Rows are points. The ring and each string are closed loops that go straight from each point to the next, and from the last back to the first. Before rounding, they use only three directions, however many columns there are. Count how often each string passes through the ring. Passing back the other way cancels.
(in the rows, 128 means zero)

Ring (8 x 3)
[[115 109  82]
 [143 110 107]
 [153 123 139]
 [149 151 156]
 [126 167 155]
 [ 98 152 146]
 [ 76 124 128]
 [ 82 106  94]]
String (27 x 3)
[[ 59  79 102]
 [ 52  97  95]
 [ 79 133  94]
 [104 128 117]
 [ 87  99 129]
 [ 64  91 115]
 [ 59 104  86]
 [ 93 128  86]
 [114 133 108]
 [106 110 107]
 [116 123 108]
 [117 104 109]
 [141  91  86]
 [161 103  91]
 [155 136 103]
 [128 124 123]
 [133 110 131]
 [157  99 135]
 [174 110 123]
 [160 130 108]
 [125 126 120]
 [122  90 121]
 [134  91  80]
 [129 116  51]
 [117 131  66]
 [108 119 109]
 [ 93  97 118]]
Times through: 5

Ring (10 x 9)
[[139  98 184 142 158 184 134  83 150]
 [138  94 186 143 144 187 125  72 143]
 [132 106 171 139 122 179 119  79 138]
 [124 132 140 129  97 161 117 101 133]
 [119 160 112 116 101 140 122 128 132]
 [120 175 102 108 135 126 134 148 137]
 [124 176 104 106 162 124 144 155 144]
 [127 166 116 112 169 134 149 152 151]
 [132 142 139 124 159 154 146 131 155]
 [135 125 156 132 157 167 143 114 155]]
String (26 x 9)
[[143  99 189 139 191 179 139  83 150]
 [129 132 145 129 132 162 133 113 146]
 [124 140 131 128 101 161 132 123 148]
 [132 132 148 127 153 159 137 114 147]
 [140 118 169 131 193 167 146 107 154]
 [132 132 149 128 154 160 139 115 149]
 [143 111 178 133 207 170 148 100 155]
 [142 103 182 140 182 181 145  96 158]
 [136 105 173 142 138 184 136  95 155]
 [125 137 135 129 105 161 129 118 145]
 [135 116 165 133 157 170 133  96 146]
 [143  91 197 141 186 184 132  70 145]
 [136 111 171 134 157 172 129  88 142]
 [139  92 192 141 162 183 121  63 136]
 [124 113 156 137  74 176 105  77 127]
 [124 125 146 131  92 165 110  89 127]
 [129 131 147 126 137 157 125 102 136]
 [129 136 143 125 142 155 131 112 141]
 [117 152 115 123  73 151 120 124 136]
 [116 144 121 125  58 155 108 107 126]
 [127 123 153 130 117 164 116  89 130]
 [132 121 159 131 143 165 125  94 138]
 [128 130 145 129 122 162 127 106 141]
 [126 118 153 137  88 175 118  93 139]
 [145  68 216 153 160 204 123  46 144]
 [153  61 231 153 210 205 135  45 150]]
Times through: 1
String (30 x 9)
[[122 148 123 123  99 152 126 124 140]
 [127 142 137 121 144 149 129 115 137]
 [124 159 120 113 144 135 129 128 133]
 [122 175 105 105 152 123 133 144 134]
 [129 161 124 110 186 130 141 136 140]
 [124 158 119 116 139 140 136 136 143]
 [132 153 133 114 193 138 145 133 145]
 [134 179 116  99 249 113 163 163 151]
 [129 187 102  99 221 112 162 174 153]
 [118 179  93 111 113 131 141 162 148]
 [119 162 108 118  99 144 133 143 145]
 [120 182  92 108 132 127 146 168 150]
 [128 178 107 105 197 122 157 166 153]
 [120 189  88 104 146 120 149 174 149]
 [119 169 103 114 110 137 135 149 144]
 [127 154 125 117 148 143 138 133 144]
 [129 164 122 109 190 129 144 141 143]
 [126 181 106  99 199 113 144 153 137]
 [128 152 131 115 166 140 136 126 139]
 [122 153 121 120 114 146 129 128 139]
 [114 163 103 118  68 143 119 133 134]
 [110 160 101 120  34 146 107 123 125]
 [116 146 119 126  55 156 111 112 130]
 [119 144 123 126  75 157 119 117 137]
 [128 132 145 127 132 159 128 108 140]
 [120 137 130 129  73 162 117 110 136]
 [120 128 137 134  55 169 109  96 131]
 [126 114 159 136  93 174 109  79 129]
 [130 119 160 131 132 166 119  87 133]
 [130 130 149 127 143 158 127 103 138]]
Times through: 0

Ring (10 x 14)
[[136 121 177 107 106 112 143 132 117  91 142  64 106 119]
 [134 119 186 125  99 136 152 124 110 105 131  87 113 117]
 [131 120 171 141 108 162 156 113 107 132 120 130 125 119]
 [130 117 154 165 115 170 158 106 106 151 115 163 128 127]
 [132 111 149 191 111 156 159 106 107 150 120 170 119 138]
 [136 110 131 190 119 126 150 112 115 139 132 158 109 147]
 [137 122  88 143 152  99 130 119 128 135 143 141 110 147]
 [137 134  59  96 177  86 115 125 138 131 149 126 116 142]
 [137 140  60  64 182  80 109 130 141 120 152 101 117 134]
 [138 134 108  69 152  84 119 135 134 100 152  71 110 126]]
String (26 x 14)
[[136 144  43  60 194  88 106 126 142 133 148 119 124 134]
 [136 129 103 102 151 103 127 125 129 121 143 110 115 132]
 [138 127 118 100 141  89 127 131 129 104 149  85 107 132]
 [138 125 132  97 132  85 128 134 128  94 152  70 103 129]
 [137 124 138 110 128 102 135 129 124 104 144  87 108 128]
 [135 134 113  81 150 110 126 127 128 116 141  96 120 123]
 [135 123 142 117 126 115 139 125 120 112 139  98 112 127]
 [134 125 128 118 135 122 137 121 121 124 135 116 117 128]
 [133 126 167  99 115 132 143 126 115 107 133  83 118 114]
 [132 119 211 117  87 151 158 124 105 101 126  77 117 108]
 [133 112 210 150  81 151 163 121 103 107 125  95 112 117]
 [133 115 175 149 102 142 155 118 109 119 128 115 114 125]
 [133 118 154 144 115 138 149 117 113 126 129 124 117 128]
 [130 110 191 182  89 174 169 108  99 138 114 148 122 124]
 [133 106 188 188  87 152 165 113 103 127 123 135 111 131]
 [133 119 141 151 122 140 148 114 114 136 127 141 119 131]
 [130 122 120 158 136 159 149 105 112 159 119 176 130 133]
 [131 108 142 214 112 168 164  99 104 165 114 198 122 143]
 [135  95 175 244  84 144 171 106 102 140 125 171 102 150]
 [136 104 158 200 101 124 157 115 111 127 134 142 102 145]
 [139  92 155 249  92 111 162 112 110 131 138 161  90 162]
 [138 110  99 191 136 101 140 114 123 141 142 163 103 158]
 [140 110 111 178 129  87 138 121 125 122 148 134  96 155]
 [138 119 111 142 137  97 134 123 126 121 145 121 106 143]
 [135 129  92 112 156 107 127 121 129 131 141 127 117 136]
 [136 148  15  53 212  83  99 125 147 143 149 133 128 138]]
Times through: 2

Ring (10 x 14)
[[143 112 108 132 123  85 130 129 114 140 136 114 133 125]
 [163 128  98 154  72  70 144 114 124 169 159 149 124 149]
 [167 140  98 156  57  74 151 108 129 175 169 163 116 160]
 [161 155 108 143  62  98 151 107 133 164 173 164 109 166]
 [150 156 121 127  89 121 143 112 131 145 165 147 113 158]
 [131 148 135 103 136 146 129 124 123 116 146 114 122 138]
 [116 136 142  85 173 157 120 135 115  93 129  90 125 122]
 [104 122 142  74 200 155 114 145 108  78 114  71 126 108]
 [106 112 135  81 197 140 114 147 105  84 111  71 128 105]
 [122 108 122 104 167 112 120 140 107 108 119  87 132 111]]
String (26 x 14)
[[147 141 109 130  92  99 145 118 125 147 158 145 108 152]
 [155 153 103 138  63  92 156 110 132 161 173 168  96 168]
 [174 164  99 159  26  83 163  98 140 185 189 190 100 182]
 [171 155 108 155  51  93 149 102 135 176 177 166 122 166]
 [159 144 115 141  84 105 138 111 128 157 161 142 130 150]
 [138 150 122 114 108 124 142 120 126 131 156 137 107 151]
 [132 161 129 102 114 142 144 120 129 122 159 138  97 156]
 [141 160 136 111 115 149 134 115 129 127 158 129 121 150]
 [141 146 135 114 128 142 126 120 124 125 147 113 136 137]
 [138 136 129 115 134 130 126 124 120 125 141 110 135 131]
 [127 135 127 102 143 130 130 130 118 114 139 111 117 133]
 [107 134 140  76 180 156 123 140 113  85 126  90 113 122]
 [ 78 128 156  39 240 189 111 156 105  43 104  55 108 103]
 [ 88 114 154  54 241 176 101 156 101  53  97  43 134  91]
 [126 120 130 104 162 129 118 135 112 109 125  89 138 116]
 [130 125 125 109 146 121 125 131 115 117 133 103 129 124]
 [111 119 129  87 178 132 122 143 109  93 120  87 117 115]
 [ 93 102 131  69 215 133 115 157  99  71 101  64 115  98]
 [117  93 120 102 185 104 113 148 101 101 107  72 139  98]
 [146 103 111 136 134  85 120 130 110 139 127  99 153 113]
 [145 125 116 129 119 102 129 124 118 138 141 117 134 131]
 [135 124 112 119 124 100 136 129 117 130 141 121 115 134]
 [149 121  99 140  95  73 142 123 119 153 149 138 116 141]
 [176 122  85 175  47  43 149 109 125 191 165 163 128 153]
 [184 128  91 181  42  52 145 103 128 196 168 161 142 153]
 [165 131 107 153  80  85 136 112 125 166 157 139 140 144]]
Times through: 5

Ring (10 x 14)
[[106 113 104 132 144 118 170 115 120 160  98  74 149 123]
 [103 126 112 135 141 133 178 134 125 140  91  72 125 135]
 [105 132 118 138 138 141 168 148 133 123  91  79 108 140]
 [104 131 123 139 132 144 149 157 138 116  90  82  98 137]
 [103 122 124 138 127 140 127 158 142 119  92  85  98 129]
 [120 109 118 140 131 126  88 147 147 123 108 105 117 117]
 [147 102 109 144 144 112  59 132 153 120 131 134 140 114]
 [169  98 100 147 157 101  48 116 154 120 149 154 162 114]
 [162  98  94 143 161  96  78 103 143 137 144 140 176 114]
 [132 102  96 136 153 103 128 103 128 158 121 103 170 115]]
String (24 x 14)
[[ 89 112 105 127 137 120 189 116 113 174  86  54 146 119]
 [ 90 116 109 129 135 126 182 125 118 163  85  57 135 123]
 [ 77 129 113 128 134 138 221 133 112 159  72  40 122 135]
 [113 144 116 141 148 144 193 144 130 114  94  82 111 154]
 [123 130 114 141 145 134 147 142 138 116 105  98 118 140]
 [104 119 115 135 135 131 148 140 132 137  94  79 120 127]
 [ 90 126 122 134 127 142 163 153 131 132  81  65 102 131]
 [ 90 140 133 139 123 158 160 176 140 104  76  70  72 144]
 [119 131 124 144 134 143 120 162 148  99 101 102  94 139]
 [129 120 116 143 141 130 108 145 146 113 112 111 118 130]
 [108 117 125 140 124 138 100 163 148 114  97  95  95 123]
 [136 115 113 143 143 124  92 141 149 114 119 120 125 126]
 [127 110 112 140 139 121 100 136 143 128 113 108 130 120]
 [126 100 112 139 134 116  75 137 147 133 116 111 132 109]
 [175  93 105 149 151 102   7 128 166 107 154 168 151 109]
 [179 106 102 151 161 105  42 122 160 102 154 167 155 123]
 [145 106 105 142 150 111  87 123 145 128 129 125 149 119]
 [127 100 104 137 143 110 103 120 137 147 117 105 151 111]
 [180  92  90 146 168  87  50  95 149 134 160 161 189 110]
 [187  95  87 147 174  86  58  90 148 131 164 166 195 115]
 [157 105  96 143 161 102  96 107 141 134 138 133 169 121]
 [123 110 107 137 143 117 123 125 135 141 111  99 142 120]
 [100 100  97 127 143 106 167 101 113 185  98  66 168 109]
 [ 87 105  97 123 142 110 203  98 103 196  87  46 168 113]]
Times through: 4

Ring (6 x 14)
[[125 111 122 117 142 124  95 120 142 106 128 140 143 133]
 [136 112 116 133 161 155  92 121 145  85 137 154 149 113]
 [142 120 125 144 136 153 109 115 131  94 117 124 118 131]
 [132 126 137 130  95 109 124 110 119 130  94  86  90 166]
 [122 131 126 113  90  61 120 112 126 161  98  90 116 150]
 [118 126 123 107 103  64 111 115 133 154 109 106 131 143]]
String (28 x 14)
[[130 109 131 125 137 145 100 118 136  94 121 131 123 149]
 [138 106 125 137 161 177  93 120 141  70 133 151 135 129]
 [150 116 104 154 186 185  88 122 150  64 149 173 165  77]
 [150 123 100 153 177 165  93 121 149  80 144 165 166  71]
 [142 125 107 143 154 138 100 118 143 101 132 145 152  93]
 [153 126 102 158 170 165  99 119 144  83 138 156 156  75]
 [146 119 132 150 129 167 115 113 125  87 109 114  99 145]
 [146 127 115 149 140 144 110 115 134 101 120 127 129 109]
 [137 123 147 137  89 131 129 109 112 117  86  77  68 184]
 [122 118 172 117  45 104 142 104  97 141  59  36  25 249]
 [124 125 161 119  49  89 142 105 101 151  64  41  41 226]
 [123 128 153 117  54  77 139 106 106 158  69  48  56 210]
 [115 126 160 106  41  62 141 105 103 169  63  38  48 229]
 [123 124 137 116  90  87 121 112 122 143  94  86  97 172]
 [132 127 118 127 123 102 110 115 135 129 116 118 133 123]
 [128 137 113 121 105  62 117 113 132 159 108 103 135 119]
 [129 136 107 124 119  70 111 115 138 151 117 118 150 103]
 [131 126 115 127 128 104 107 116 137 126 119 124 139 118]
 [111 120 142  98  79  64 119 112 123 157  92  81  97 189]
 [104 118 143  88  74  46 117 113 124 168  92  80 102 195]
 [116 116 139 105  96  85 113 114 127 140 101  96 106 177]
 [123 119 129 115 113 100 109 116 132 129 110 111 120 153]
 [110 109 143  96  98  86 107 116 130 136 104 101 108 188]
 [108 103 140  92 112  95  98 119 136 126 114 117 122 182]
 [128 115 110 121 157 123  89 122 150 105 139 156 165 105]
 [133 116 108 128 162 133  90 122 149  99 141 158 165  98]
 [127 102 124 120 160 155  86 123 147  82 138 157 148 132]
 [128 100 132 122 154 165  90 121 142  76 132 148 132 148]]
Times through: 0
String (24 x 14)
[[129 126 110 123 135  97 102 118 142 128 126 133 153 107]
 [120 121 113 110 132  85  97 119 144 134 127 135 156 119]
 [106 105 142  90 104  86 101 118 133 134 109 110 116 187]
 [115 108 140 103 111 106 104 117 132 122 110 111 112 179]
 [129 118 120 124 134 118 102 118 138 114 123 130 137 128]
 [137 119 105 134 165 138  91 121 149  97 141 159 166  90]
 [136 119 113 133 151 133  97 119 143 102 132 144 150 107]
 [130 117 127 125 127 124 106 116 134 111 116 122 123 143]
 [140 108 124 139 161 177  94 120 141  71 133 150 135 126]
 [152 111 113 157 184 205  90 121 146  51 144 169 149  94]
 [153 126  96 158 181 166  94 120 149  79 146 168 170  61]
 [134 121 123 131 129 126 108 116 133 111 116 122 125 133]
 [132 114 148 129 101 139 119 112 118 107  95  91  79 187]
 [133 117 150 131  91 134 125 110 114 114  88  80  68 193]
 [132 123 132 129 109 116 116 113 126 122 104 102 105 154]
 [138 129 116 136 127 114 111 115 134 121 116 120 132 116]
 [133 133 130 131  91  92 127 110 120 144  92  83  97 152]
 [121 130 148 114  56  65 137 106 109 165  72  52  66 200]
 [116 123 151 106  61  69 130 108 112 159  77  60  71 208]
 [128 126 125 122 109  92 114 114 130 137 107 106 121 141]
 [129 136 110 123 113  69 114 114 135 153 113 112 142 111]
 [120 138 112 111  99  39 116 114 134 174 107 102 142 121]
 [105 125 139  90  67  32 121 112 123 180  88  74 103 187]
 [122 122 127 113 109  88 110 115 132 138 109 108 123 150]]
Times through: 2

Ring (8 x 14)
[[121 102 119 118 163 153 128 113 123  92 116 124 131 132]
 [136 134 138 108 132 120 127 115 155 127 116 141 117 107]
 [152 151 152 112 103  97 125 126 168 160 125 145 108  89]
 [166 156 159 129  87  90 122 141 158 180 140 144 112  88]
 [169 143 155 149  91 102 119 151 131 176 152 135 123 103]
 [151  99 130 164 124 142 121 153  94 136 153 108 136 130]
 [133  70 111 160 151 169 124 146  82 101 142  92 140 143]
 [117  63 102 144 174 181 127 130  87  75 127  93 140 149]]
String (29 x 14)
[[146 105 131 150 127 139 122 144 108 131 143 114 132 125]
 [138  73 115 160 136 159 124 153  93 116 144  88 130 130]
 [127  37  96 171 153 187 125 158  70  91 144  62 133 143]
 [131  63 108 167 159 178 123 147  68  93 146  89 147 153]
 [140 103 127 152 147 151 122 135  92 114 143 121 146 143]
 [133  90 120 141 144 152 125 135 109 110 132 107 129 128]
 [110  41  91 143 175 191 129 134  89  67 122  73 130 143]
 [ 88   7  69 139 206 222 133 126  76  28 111  54 132 158]
 [112  73 104 138 189 185 127 117  83  64 124 109 151 161]
 [134 113 129 136 153 147 124 123 107 108 132 131 142 139]
 [133 106 126 132 146 145 125 126 118 112 128 121 131 128]
 [137 114 131 132 141 139 125 127 121 119 130 127 131 126]
 [144 137 142 132 139 128 122 122 119 128 135 148 142 131]
 [127 131 134 106 155 134 127 104 141 107 113 147 130 124]
 [123 119 128  97 146 131 130 107 161 109 104 131 111 106]
 [125 111 126  97 134 128 131 115 169 117 104 120 100  94]
 [137 147 145  90 118 102 129 110 186 141 106 146 100  85]
 [155 167 159 117 113  98 122 120 153 157 131 164 126 106]
 [151 142 147 128 118 113 123 129 138 147 134 144 126 112]
 [144 121 137 124 116 120 126 133 147 141 127 123 112 101]
 [154 137 148 112  85  93 127 138 182 171 123 125  89  70]
 [171 166 166 119  67  71 123 143 184 199 135 145  95  67]
 [179 179 174 134  74  74 119 144 158 200 149 161 118  88]
 [160 150 154 141 113 110 120 135 124 157 146 151 137 119]
 [147 118 137 137 120 127 123 138 128 139 136 123 123 113]
 [162 119 144 148  90 111 122 157 135 169 147 112 111  95]
 [173 128 151 164  84 108 118 165 119 180 161 119 123 103]
 [170 142 154 164 105 114 117 152 104 167 162 140 143 125]
 [154 130 143 149 123 126 120 139 110 143 147 136 140 128]]
Times through: 4

Ring (9 x 14)
[[ 99 163 125 143 115 125 118 149 149 145 127 128 115  91]
 [ 77 170 106 153 113 115 126 157 153 134 117  84 138  89]
 [ 75 160  89 150 120 113 139 154 146 117 101  52 158 107]
 [ 89 141  85 139 132 119 147 146 135 106  89  48 164 129]
 [125 108  94 115 150 135 154 130 114  99  80  75 154 164]
 [161  86 113  96 160 151 150 115 102 105  84 127 130 182]
 [180  89 131  91 155 160 134 107 106 123 100 179 103 172]
 [176 103 138  97 146 158 125 110 116 134 111 193  94 155]
 [142 135 139 119 128 144 115 128 135 147 126 179  94 117]]
String (24 x 14)
[[141  83 131 100 170 146 157 140  90 109  86 115 126 180]
 [149 107 113 107 146 146 139 119 117 115  95 131 126 158]
 [198  90 101  86 148 164 133  79 118 109  89 172 120 181]
 [210  76 124  77 158 172 133  83 104 117  94 200 100 190]
 [203 101 109  89 138 166 120  75 128 122 102 200 105 165]
 [177 113 117 101 136 157 121  97 129 128 108 182 106 150]
 [136 125 117 118 136 141 131 126 128 126 106 135 121 137]
 [174 132 113 109 121 154 109  93 145 137 118 193 102 129]
 [162 138 136 115 120 151 105 110 143 152 131 207  85 114]
 [119 138 164 127 133 138 119 157 125 158 135 175  83 107]
 [104 131 149 129 141 131 134 164 118 141 119 130 107 120]
 [124 140 112 127 126 135 126 129 139 129 111 127 125 121]
 [100 177 105 149 102 123 111 136 165 142 127 122 125  81]
 [100 175  92 148 102 122 115 131 167 134 119 106 137  87]
 [105 152 103 138 120 126 128 138 145 127 110 102 136 111]
 [ 79 138 132 140 140 119 144 175 121 129 109  82 130 117]
 [ 54 164 101 158 123 106 143 175 142 121 105  38 157  98]
 [ 57 177  59 163 108 103 140 150 163 105  93  10 185  97]
 [110 151  68 137 117 125 134 119 153 107  93  71 163 122]
 [111 147  54 135 119 124 140 113 152  96  83  51 177 132]
 [108 128  58 129 135 124 155 123 134  86  71  32 184 153]
 [130 117  72 118 140 135 150 114 128  93  76  69 166 161]
 [134 117  99 116 141 139 142 122 124 110  91 104 141 151]
 [130 109 116 114 150 139 146 135 112 114  93 110 131 155]]
Times through: 0

Ring (7 x 14)
[[124 149 137 138 166 122 120  83 166  90 160 117  68 141]
 [118 133 149 131 155 149  90 108 165 122 158 146  96 136]
 [125 109 140 116 132 160  83 131 149 139 140 164 131 122]
 [146  86 105 103 108 143 118 139 116 122 105 146 140 109]
 [155  98  94 101 108 118 138 121 119 101 112 132 143 102]
 [153 118 100 106 118 105 139 102 136  90 133 126 138 102]
 [136 147 122 128 152 105 134  79 160  80 157 113  89 127]]
String (32 x 14)
[[131 129 134 118 139 133 102 107 158 115 154 146 124 119]
 [129 122 126 131 150 136 122 105 143 101 132 122  76 139]
 [118 124 139 139 161 151 109 108 148 110 134 126  58 151]
 [112 126 158 129 154 165  73 120 166 138 158 161 105 137]
 [111 128 173 116 141 173  41 130 184 164 181 196 161 116]
 [126 123 146 114 134 149  79 121 163 136 159 168 145 114]
 [131 116 128 122 139 141 109 115 144 114 134 138 104 128]
 [126 109 124 133 149 150 120 117 131 108 116 122  64 146]
 [116 117 148 129 150 164  85 123 154 133 142 152  95 139]
 [111 131 168 123 149 166  56 122 179 151 174 179 135 125]
 [108 143 177 123 152 163  47 115 193 153 192 186 145 122]
 [110 148 171 128 159 153  62 104 191 138 190 170 124 128]
 [121 143 152 125 151 138  85 100 178 122 175 155 122 124]
 [133 125 125 124 143 130 119 104 147 103 139 129  98 128]
 [129 133 120 141 163 123 142  88 143  80 131  98  43 150]
 [127 153 122 151 179 107 155  66 154  59 144  79  16 159]
 [133 160 122 143 171  96 151  61 163  60 159  89  47 143]
 [138 162 133 119 147  96 117  72 183  88 188 133 133 108]
 [139 138 130 111 132 116 106  98 167 108 168 148 150 104]
 [139 122 117 119 136 123 126 104 142  98 135 126 106 122]
 [147 122  96 126 141 104 163  90 126  68 116  92  68 132]
 [154 131  95 116 132  90 160  84 137  68 133 102 104 113]
 [156 134  96 111 127  86 155  83 143  70 142 109 122 105]
 [151 141 115 102 121  93 123  89 164  94 169 141 169  89]
 [147 140 120 105 125 101 117  91 165  98 168 143 161  95]
 [139 129 124 113 131 120 113 102 156 106 153 141 136 110]
 [141 127 107 128 146 111 150  91 136  76 127 101  72 133]
 [140 144 108 137 160  97 163  71 145  58 137  84  48 141]
 [133 158 124 139 167  98 144  65 165  67 161  97  60 139]
 [124 171 146 138 172 107 116  64 188  84 189 120  82 134]
 [116 169 152 146 181 118 112  67 187  87 184 116  59 147]
 [118 156 158 129 160 132  84  89 189 117 189 152 116 126]]
Times through: 5
String (25 x 14)
[[113 123 161 123 147 170  62 127 168 149 161 174 125 129]
 [113 138 170 120 147 159  53 116 187 149 186 183 148 119]
 [129 128 134 121 141 136 103 107 157 114 151 143 116 123]
 [127 129 126 137 159 131 129  96 145  91 134 111  56 146]
 [122 149 130 151 179 120 140  75 156  73 145  91  21 160]
 [126 163 133 145 176 105 137  63 171  70 167  98  48 146]
 [133 168 139 124 155  97 114  67 189  87 194 131 122 114]
 [138 141 130 113 136 113 109  93 168 104 169 144 142 107]
 [140 123 112 123 140 119 136 100 138  90 130 116  91 127]
 [146 130 101 126 143  99 159  85 136  68 129  96  77 127]
 [149 132  95 127 144  93 169  80 133  59 125  87  69 129]
 [147 148 114 115 136  90 137  77 163  78 165 120 129 106]
 [139 140 127 113 134 111 112  93 166 102 167 142 142 106]
 [137 131 123 119 139 120 120  98 154  99 149 131 114 119]
 [135 132 113 137 157 115 149  86 140  74 129  95  50 144]
 [123 159 134 149 179 112 136  68 167  72 160  96  36 153]
 [113 165 160 141 176 129  94  77 191 103 189 134  80 141]
 [125 139 150 117 142 137  81 105 177 127 177 163 144 113]
 [130 123 128 125 144 136 113 108 147 108 139 133  97 130]
 [121 117 135 136 155 153 110 114 142 112 128 128  64 148]
 [115 114 154 125 145 171  72 130 157 145 147 166 113 134]
 [117 119 168 105 126 173  37 139 179 172 177 208 189 103]
 [128 119 144 110 128 151  76 125 162 140 158 173 157 109]
 [131 114 128 120 136 143 107 118 143 117 134 142 111 125]
 [123 107 131 130 146 159 106 124 135 120 120 135  78 143]]
Times through: 5

Ring (6 x 14)
[[ 92 179 180 145 147 126 170 155  85 136 179  69 164 169]
 [ 86 139 133 150 125 137 126 182  94 127 160 109 151 135]
 [131  97  86 151 104 133  73 162 135 133 109 181 117 106]
 [168 113 100 146 113 123  85 121 156 147  95 188 101 118]
 [153 147 122 146 128 135 129 121 148 145 120 149  90 125]
 [117 186 164 145 147 138 177 135 114 141 164  87 118 151]]
String (32 x 14)
[[209 106  99 142 112 107  70  84 180 160  67 217  92 124]
 [168 132 125 143 124 116 106 109 149 152 106 166 113 137]
 [146 141 126 146 126 128 121 128 138 144 123 147 111 132]
 [129 144 121 148 126 141 129 145 131 137 134 137 104 123]
 [138 155 119 148 129 148 142 135 143 140 132 137  81 117]
 [139 174 128 147 137 155 166 128 146 141 141 122  65 118]
 [138 191 153 145 147 147 184 119 137 145 152 101  81 138]
 [135 179 164 143 145 128 165 120 123 147 151 102 120 155]
 [126 161 149 145 136 130 147 136 119 142 147 113 127 146]
 [111 169 145 147 138 143 159 150 115 136 158 101 115 137]
 [ 99 193 169 146 150 145 188 150 102 136 179  69 123 151]
 [ 95 212 204 143 162 130 208 139  86 141 195  41 153 181]
 [107 201 212 140 161 111 190 127  83 147 184  51 179 196]
 [118 164 164 144 140 120 148 139 105 142 155 100 152 161]
 [109 156 145 147 133 134 143 154 108 136 154 108 134 143]
 [ 95 159 143 149 133 143 150 168 102 130 164  98 132 137]
 [ 82 162 152 149 136 140 155 176  89 128 175  85 148 145]
 [ 68 161 157 150 136 139 153 188  76 125 183  75 164 149]
 [ 70 151 161 149 133 127 139 186  71 127 179  81 185 158]
 [ 91 138 142 149 126 128 123 175  91 130 158 109 164 145]
 [118 140 132 148 126 130 122 153 115 137 141 128 134 137]
 [103 132 112 151 119 146 119 174 115 128 144 132 120 117]
 [ 95 115  94 154 110 151 101 190 114 123 139 145 118 104]
 [ 96  88  70 156  96 151  70 202 119 119 123 173 118  89]
 [119  87  78 153  98 136  63 178 128 128 111 184 125 101]
 [134 111 108 148 112 125  87 151 129 138 116 165 131 124]
 [128 124 112 149 117 133 105 152 128 136 125 152 120 122]
 [125 130 113 149 119 138 113 154 127 135 130 146 114 121]
 [138 126 118 147 119 127 104 141 131 140 121 154 123 129]
 [134 116  92 150 111 143  97 154 142 134 115 169  95 104]
 [180  91  77 147 102 123  59 120 170 147  75 218  89 103]
 [179 103  85 146 107 125  73 116 169 148  81 207  86 108]]
Times through: 5
